Each point is reached from the start by the listed moves, each made 0, 1 or 2 times, or once backwards (-1), plus a little noise. Is the number of moves made odd or even? Then give how often each move was made.
In the rows, zero is written as 128.

Moves:
(1): [169 125 143 116]
(2): [141 145  83 136]
Start: [123 123 112 133]
Points:
[ 83 128  99 144] => odd (-1, 0)
[134 140  65 140] => odd (0, 1)
[176 137  81 133] => even (1, 1)
[192 101 186 101] => odd (2, -1)

Moves:
(1): [168 110 129 132 136 133 110 138 127 134]
(2): [133 145 128 141 120 125 115 129 141 125]
(3): [131 126 144 114 130 137 138 139 137 135]
(4): [122 131 142 160 128 130 140 137 114 129]
(5): [126 134 132 120 159 124 114 121 136 123]
(6): [126 132 116 135 126 164 131 133 119 133]
(7): [137 149 117 133 139 125 158 126 126 135]
(8): [120 131 116 117 134 117 128 154 127 109]
(9): [110 114 121 143 133 127 135 135 141 148]
Start: [143 131 112 129 150 129 113 139 151 135]
Points:
[136  62  91 180 125 131  84 159 162 172] => even (1, 0, -1, 0, -1, 0, -1, 0, 2)
[109 160 119  51 248  95 190 124 203 162] => odd (-1, -1, 2, -1, 2, -1, 2, 0, 1)
[173 131 119  92 228 206  94 195 166 137] => even (1, 0, 2, 0, 2, 2, 0, 1, 0)
[181 137 147 188 173 143 158 176 129 157] => odd (1, 0, 1, 2, 0, 0, 1, 0, 0)
[202  97  95 155 138 172  98 217 166 162] => even (2, 1, 1, 0, -1, 1, 0, 1, 1)
[ 75  95 115 178 184  77 159 216 142 137] => even (0, -1, 0, 2, 0, -1, 0, 2, 2)

Moves:
(1): [147 119 135 126 128 133 131 129 127 128 121 123 127 133 121 131 135 123
 126 124 123]
(2): [131 139 121 127 125 136 126 125 126 127 123 127 126 140 135 123 128 127
 121 130 130]
(3): [127 139 146 121 126 134 127 124 139 128 124 125 132 127 135 140 124 124
 130 132 124]
(4): [129 139 129 152 124 120 139 126 129 132 137 123 130 122 129 138 132 121
 125 120 123]
(5): [129 123 129 134 141 128 131 129 129 142 135 137 127 142 129 123 129 125
 125 134 128]
(6): [120 129 121 135 126 149 123 119 127 122 128 136 132 133 122 128 129 116
 138 129 127]
(7): [123 128 130 120 124 128 146 125 122 130 126 130 133 124 134 124 129 131
 129 134 119]
(8): [133 125 124 140 120 136 127 148 137 144 130 126 145 116 141 126 151 141
 134 121 130]
(9): [139 128 117 124 128 135 128 128 147 124 138 114 121 128 127 121 135 126
 131 127 125]
(10): [128 121 120 125 117 128 118 121 128 162 124 127 130 116 114 125 117 117
 137 126 128]
(11): [133 132 136 120 127 126 132 127 116 134 144 129 130 124 123 133 123 131
 124 122 138]
(12): [138 129 141 130 113 129 123 127 131 121 134 143 120 126 128 121 128 124
 127 140 128]
(13): [135 125 122 131 132 127 122 127 133 122 128 127 144 130 125 125 119 126
 123 132 132]
(14): [124 122 129 124 119 123 125 122 126 116 129 120 133 141 135 128 130 126
 131 126 130]
(15): [136 125 115 134 131 123 117 115 120 137 129 139 126 122 149 132 111 126
 135 116 128]
(16): [128 126 113 121 120 126 130 143 134 132 124 124 130 135 120 161 128 130
 120 125 129]
(17): [128 132 118 120 138 118 115 111 130 129 134 129 135 126 132 138 151 124
 139 137 132]
(18): [140 123 134 133 126 126 124 109 132 135 116 127 131 137 117 128 130 155
 126 125 120]
(19): [135 138 125 139 127 127 142 136 127 132 122 121 132 131 125 136 119 124
 151 125 143]
(20): [130 126 128 135 122 132 122 133 110 121 129 115 121 135 133 131 126 131
 133 148 130]
Start: [137 122 137 128 134 129 127 128 115 129 121 126 119 124 112 120 123 121
 130 146 129]
Points:
[153  83 119 123  58 130  33  65 120 118 116 122 157 120 149 164 168 125
 177 215 103] => odd (0, -1, 1, 0, -1, 1, 1, 1, 0, 1, -1, 2, 1, 2, 1, 1, 2, 1, -1, 2)
[108 127 152  88 105 164 111  55  78  98 213 158 116 171 111  46 122  45
 134 246 140] => even (-1, 1, 0, 0, 2, 2, 2, -1, 1, 1, 2, 2, 1, 2, -1, -1, 1, -1, -1, 1)
[237  87 104 124 144 147  35   7 163  75 141 158 104 168  93 160 156 114
 141 153  95] => odd (2, -1, 0, 0, 0, 2, -1, -1, 2, -1, 0, 2, 1, 0, 2, 1, 2, 2, -1, 0)
[183  92 182 160  93 191 145 169  74 159 200 160 111  70 165  59 137 114
 142 189 112] => odd (1, -1, 0, 0, 1, 1, 2, 2, 1, 0, 2, 2, 0, -1, 1, -1, -1, -1, -1, 2)
[181 145 114 136 111 123 105 183 233 178 136 109 122 123 111 183 239 163
 163 179 141] => odd (-1, 0, 1, 0, 1, -1, -1, 2, 2, 0, -1, 2, -1, -1, -1, 2, 2, 1, 1, 0)
[172 128  55 102 159 178 113 116 171 155  97 126  91 188  76 153  76 126
  95  99 123] => odd (0, 2, 0, -1, 1, 1, -1, -1, 2, 0, 0, -1, 0, -1, 1, 2, -1, 1, 0, -1)

Moves:
(1): [130 130 133 131 126 124 135 124 118 119 115 122 128 118 126 136 131 126
 124 128 113 136 133 117 130]
(2): [125 135 115 125 120 127 147 123 132 129 134 131 132 147 127 137 137 124
 154 128 134 130 125 121 129]
(3): [127 128 135 135 121 128 126 118 129 126 120 125 126 123 137 128 134 133
 136 132 135 133 136 125 138]
(4): [122 134 131 139 125 120 124 129 127 132 129 138 128 132 118 122 130 125
 133 125 137 126 133 120 136]
(5): [120 121 122 124 138 131 124 124 133 125 137 133 127 137 129 137 135 132
 130 129 128 126 129 122 130]
(6): [131 122 118 125 133 136 133 134 127 130 120 124 122 115 128 119 134 131
 119 137 121 132 135 128 126]
(7): [138 121 137 121 127 117 134 132 130 134 141 142 116 133 140 122 126 108
 137 130 128 127 142 129 132]
(8): [129 133 132 130 141 130 131 138 117 132 131 122 115 122 120 149 136 128
 125 117 128 142 127 142 132]
(9): [134 144 119 130 132 134 124 127 141 120 121 122 129 128 129 137 121 118
 122 139 120 125 134 131 136]
(10): [123 135 124 124 131 129 126 136 130 137 132 130 127 123 128 132 122 119
 140 135 124 125 118 125 119]
(11): [125 127 122 125 128 113 127 117 144 138 139 120 129 138 122 132 143 129
 124 130 128 132 140 141 120]
(12): [131 127 138 124 125 126 131 132 139 139 126 131 133 127 126 134 131 127
 123 125 125 128 120 125 134]
(13): [122 127 132 127 131 130 131 129 133 129 122 129 129 128 134 132 124 125
 127 117 136 128 124 123 119]
(14): [129 127 119 124 122 130 127 110 130 127 119 139 131 141 121 136 146 113
 130 132 125 124 125 128 116]
(15): [131 119 126 132 123 125 134 137 130 131 131 113 128 119 127 130 125 123
 126 140 136 134 124 118 124]
(16): [132 132 123 124 133 120 135 124 124 129 134 128 134 126 125 128 124 115
 123 119 132 131 121 120 137]
(17): [129 122 138 119 122 119 124 125 128 124 119 129 124 128 124 127 147 136
 132 131 127 115 146 134 144]
(18): [130 130 128 131 126 128 137 122 125 140 131 132 129 137 133 142 119 139
 130 143 134 117 133 130 130]
(19): [122 120 135 128 135 134 134 133 122 128 128 133 140 133 118 129 117 122
 132 133 137 132 124 129 131]
(20): [115 133 131 119 118 132 132 123 115 116 132 144 121 122 126 124 129 126
 108 129 126 132 139 128 128]
(21): [128 131 133 134 134 120 139 129 121 122 135 132 125 128 134 123 133 122
 136 133 129 128 119 123 122]
(22): [127 132 131 126 127 121 131 119 138 122 130 131 116 127 125 123 121 133
 128 123 138 135 129 125 133]
(23): [136 125 127 132 123 133 128 118 131 128 140 137 132 114 128 124 126 124
 132 122 133 118 137 128 117]
(24): [123 131 116 140 128 114 127 129 119 122 133 140 129 122 127 130 129 136
 130 128 131 128 132 135 129]
Start: [130 119 112 139 126 129 133 129 128 126 133 137 135 118 122 134 127 128
 126 127 107 132 135 122 128]
Points:
[168 149  78 225 102  66 112  84 185 114 151  66 179  30 131 155 109 137
 102 161  98 148 162  99 134] => odd (2, -1, 2, 0, 0, -1, -1, -1, 2, 0, 2, 1, -1, -1, 2, 1, -1, 0, -1, -1, 0, 0, 2, 2)
[140  98 150 133 193 139 176 149 121 125 114 130 170 116 134 187 138 140
 142 174  55 118 131 109 169] => odd (2, 0, 0, -1, 2, 1, 0, 0, 1, 0, 0, 2, 0, -1, -1, 0, 1, 1, 2, -1, 2, -1, 0, 0)
[ 85 126 113 136  76  18 153  40 147 115 220 240 120 198 131 121 249 134
 232 117 144  83 225 104 148] => even (0, 2, 1, 2, 2, -1, 1, -1, -1, 0, 2, 0, 0, 0, -1, 0, 2, 0, -1, 1, 2, 0, 1, 1)
[ 93 186  78 212 118 109 217  87  75  86  78 167 127  79  83 218 191  91
  85 164 120 207 164 109 123] => even (2, 1, 2, 2, -1, 2, -1, 2, 2, -1, 1, 1, 2, 2, 1, 0, -1, 1, 1, 2, 2, 0, 0, 2)
[102 176 168 138 128  98 171  76  74  94  81 178 117 111 133 156  96 124
 109 117 132 121  97  84 155] => odd (1, -1, 1, 0, -1, -1, -1, 0, 0, 1, -1, 0, 2, 1, -1, 2, 1, 2, 0, 1, 2, 2, -1, 0)

Moves:
(1): [136 135 129 131 123 122 128 125 122 111 124 125 127 125 134 129 124 133
 119 131 118 137 137 124 131]
(2): [119 131 120 127 130 133 122 128 119 131 128 126 138 122 148 135 122 121
 121 124 122 123 127 125 133]
(3): [131 134 139 128 135 130 127 129 126 132 130 131 129 127 130 121 134 123
 132 130 127 129 125 128 133]
(4): [136 124 133 141 116 123 139 127 123 121 122 133 132 126 122 134 127 122
 129 137 135 118 122 145 125]
(5): [132 124 128 144 139 127 131 131 129 126 131 139 124 125 131 131 127 127
 123 113 124 137 126 135 124]
(6): [134 133 127 128 127 142 118 127 130 130 125 130 141 133 131 131 138 124
 126 129 132 127 129 131 127]
(7): [128 130 138 124 138 123 137 124 124 131 136 136 134 131 123 136 143 129
 134 123 129 122 129 143 121]
(8): [126 134 121 127 125 129 130 136 131 120 130 127 129 126 122 122 124 134
 127 127 118 125 128 133 120]
(9): [130 128 133 121 123 119 118 125 150 121 124 120 122 114 123 133 120 128
 127 142 128 123 130 123 122]
(10): [130 125 123 126 127 121 128 135 130 133 136 130 132 126 135 119 130 132
 129 126 130 132 128 125 130]
(11): [133 116 129 136 127 126 133 127 125 119 142 136 130 125 128 125 124 136
 121 137 125 117 124 123 127]
(12): [119 131 123 132 115 134 133 137 132 122 127 146 128 132 131 132 132 127
 128 133 137 135 133 129 132]
(13): [119 121 125 122 121 135 131 129 138 126 133 123 132 127 127 117 128 125
 116 125 136 142 131 129 129]
(14): [124 135 131 141 124 132 120 148 127 132 128 123 129 136 123 138 139 122
 123 124 133 131 134 129 132]
(15): [130 120 128 124 126 137 127 132 132 129 127 124 123 123 133 126 131 127
 129 127 126 133 127 116 118]
(16): [131 127 132 120 132 129 121 137 118 128 120 132 135 126 125 132 124 131
 124 128 133 124 124 132 131]
(17): [121 122 127 128 125 124 121 122 123 124 122 126 133 126 128 123 137 128
 135 126 120 120 130 126 128]
(18): [126 131 129 129 131 127 130 122 133 128 123 129 134 126 132 128 131 134
 128 132 123 131 118 120 129]
(19): [128 127 135 128 126 132 130 127 134 124 130 123 139 128 125 131 123 126
 139 124 125 123 130 120 131]
(20): [133 132 123 128 135 123 133 135 127 126 121 125 136 135 131 125 121 120
 121 137 126 124 145 120 129]
(21): [131 133 128 131 131 129 136 137 139 115 123 126 121 131 129 129 133 131
 130 136 149 121 124 139 134]
(22): [125 124 114 131 125 131 133 131 129 129 135 126 123 122 115 132 132 123
 134 138 130 141 119 124 135]
(23): [126 128 132 137 126 137 131 125 122 131 122 126 126 113 130 130 118 140
 129 131 132 123 142 131 136]
(24): [122 123 130 126 126 134 126 133 137 126 121 120 127 137 136 127 126 131
 137 134 122 130 132 133 135]
Start: [138 128 123 123 119 136 123 131 126 125 130 121 138 125 130 141 128 125
 133 132 131 128 138 122 135]
Points:
[129 147 101 147 129 203 118 157 115  95 187 165 156 107 145 160 147 121
 120 142  99 156 117 142 150] => even (1, 2, 2, -1, 1, 2, 1, 2, 0, -1, 2, 1, 0, 0, 0, 0, -1, -1, 0, -1, 0, 2, 0, 1)
[158 104 103 155 101 149 139 211 161 102 122 129 130 177 122 127 188  90
 163 249 193 112 122 112 181] => odd (-1, -1, 2, 1, -1, 1, -1, -1, 0, 1, 2, 1, -1, 1, 1, 0, 1, 0, -1, 2, 2, 2, -1, 2)
[182 147 127 135 101 129 151 182 174  68 108 129 138 101 112 132 151 141
 116 174 150 183 119 185 119] => even (2, -1, 1, 2, 1, 1, 1, 2, 1, 2, -1, 0, 1, 0, 1, 1, -1, 1, -1, 0, 1, 1, 0, 1)
[172 129 143 133 154 151  95 187 146 125  80 114 184 137 136 191 159 124
 148 119 109 118 144 167  94] => odd (0, 0, -1, 1, 2, 2, 2, 1, 1, 1, -1, -1, -1, 1, 2, 2, 0, 1, 0, 1, 0, 0, 0, 2)

Moves:
(1): [133 126 132 136 125 138 130 123 123 139 123 140 139 125 130 137 127 142
 110 129 128 115 124 120]
(2): [119 128 114 132 140 139 116 133 128 118 112 132 142 126 144 128 137 144
 123 129 123 124 125 138]
(3): [126 133 119 137 120 137 143 128 126 136 130 127 117 119 123 129 117 118
 140 112 145 134 134 133]
(4): [137 133 128 130 130 129 137 119 133 131 129 127 144 134 141 123 120 140
 119 133 132 127 133 130]
(5): [130 125 135 129 136 136 142 138 139 133 118 125 131 132 133 136 125 137
 118 114 128 138 123 128]
(6): [117 123 123 127 124 122 131 130 123 126 139 120 131 127 131 123 133 127
 129 118 137 134 139 132]
(7): [126 120 130 117 126 131 132 127 121 124 140 133 142 138 139 129 130 129
 148 128 114 121 116 120]
(8): [131 126 144 132 139 128 130 134 131 131 122 141 119 127 128 133 134 132
 125 130 132 131 120 138]
(9): [119 138 136 128 122 120 127 124 115 131 125 117 122 130 131 130 113 140
 133 121 123 122 134 131]
(10): [135 138 146 125 118 151 108 130 122 128 126 118 130 134 139 139 125 131
 127 106 134 142 139 136]
(11): [112 123 123 146 131 131 122 134 131 136 119 120 124 137 139 115 117 117
 117 135 121 126 131 120]
(12): [124 126 130 122 132 138 134 126 136 144 135 126 135 137 132 121 137 134
 132 116 132 124 122 130]
(13): [128 127 132 123 126 133 125 133 136 108 130 136 117 114 118 137 110 110
 119 115 150 111 146 129]
(14): [127 136 122 121 112 144 123 104 124 118 143 133 114 132 135 135 141 104
 134 113 115 114 129 133]
(15): [119 123 115 124 124 120 118 123 133 128 125 139 132 113 136 117 127 125
 128 128 119 126 116 125]
(16): [112 139 133 131 126 121 141 131 133 127 137 114 125 122 132 126 139 125
 136 133 132 120 114 137]
(17): [109 127 121 116 135 128 128 123 135 127 129 140 137 123 122 132 120 129
 124 125 122 141 140 124]
(18): [133 109 128 132 127 141 125 118 122 132 125 128 127 129 118 138 127 121
 127 127 128 130 129 137]
(19): [142 126 118 114 129 126 115 121 125 133 110 137 120 135 133 130 133 137
 138 130 152 149 130 119]
(20): [130 138 119 139 136 137 130 119 119 112 138 140 127 128 124 115 117 121
 117 120 141 131 109 114]
(21): [118 130 112 123 118 124 118 126 127 119 137 132 135 135 130 129 132 130
 129 127 130 131 123 139]
(22): [132 124 142 132 127 142 143 128 141 123 139 134 124 129 128 121 114 138
 120 128 129 138 122 123]
(23): [133 126 119 127 141 119 127 135 123 131 136 124 125 123 142 122 121 149
 128 140 121 129 116 115]
(24): [132 127 123 140 136 118 117 120 134 115 139 132 128 133 128 126 126 124
 140 138 130 124 132 113]
Start: [119 129 134 138 136 131 123 127 135 116 133 124 124 113 120 119 139 116
 106 137 140 130 128 131]
Points:
[ 75  98 161 159 134 121  80 115 141  66 132 137 105 118  99 129 121 160
  85 143 223 159 157 201] => even (0, 1, -1, 0, -1, 2, -1, 2, 2, 0, 0, 0, 1, -1, 0, 1, 0, 2, 1, 0, 2, 2, -1, 1)
[113  58   7 194 166 150  42 112 120  27 117 200 168  65 138 111  97  66
  57 175 108  19  82  95] => even (1, 2, 0, 0, 0, -1, 1, -1, -1, -1, 1, -1, 2, 0, 2, -1, -1, 2, -1, 1, 1, -1, 1, 1)
[147 101 163  94 100 170 108 134 102 110 109 135 100  71  72 208  57 161
  92 111 227 165 214 172] => even (1, 0, 1, 0, -1, 0, 0, 0, 1, 1, -1, -1, 2, -1, -1, 0, 1, 2, 1, -1, 1, 1, 1, -1)
[ 87  80 114 195 195 224 131 153 153  38 184 191 150 115 178 148 117 146
  17  93 162  83  88 139] => even (2, 2, 0, 0, 2, 2, 1, 2, -1, 0, 1, 0, 2, 1, -1, 0, 0, 1, -1, 1, 2, 1, 2, 1)
[ 98 108 126 133 125 157  65 158  93 126 139  76 191 164 234 136 110 185
  81 131 123  27 155 112] => odd (2, 1, -1, 1, 0, 1, 2, -1, 1, 1, 2, 1, 2, 0, -1, 0, -1, 0, 0, -1, 1, -1, 2, 0)
[ 70 153  74 103  50  63  52 154  77 127 101  52 101 121 174  88 112 150
 164 115 201 196 184 162] => odd (-1, 0, 1, 0, -1, 2, 0, -1, 2, 1, 1, -1, 0, -1, 1, 0, -1, -1, 2, -1, 2, 0, 0, -1)
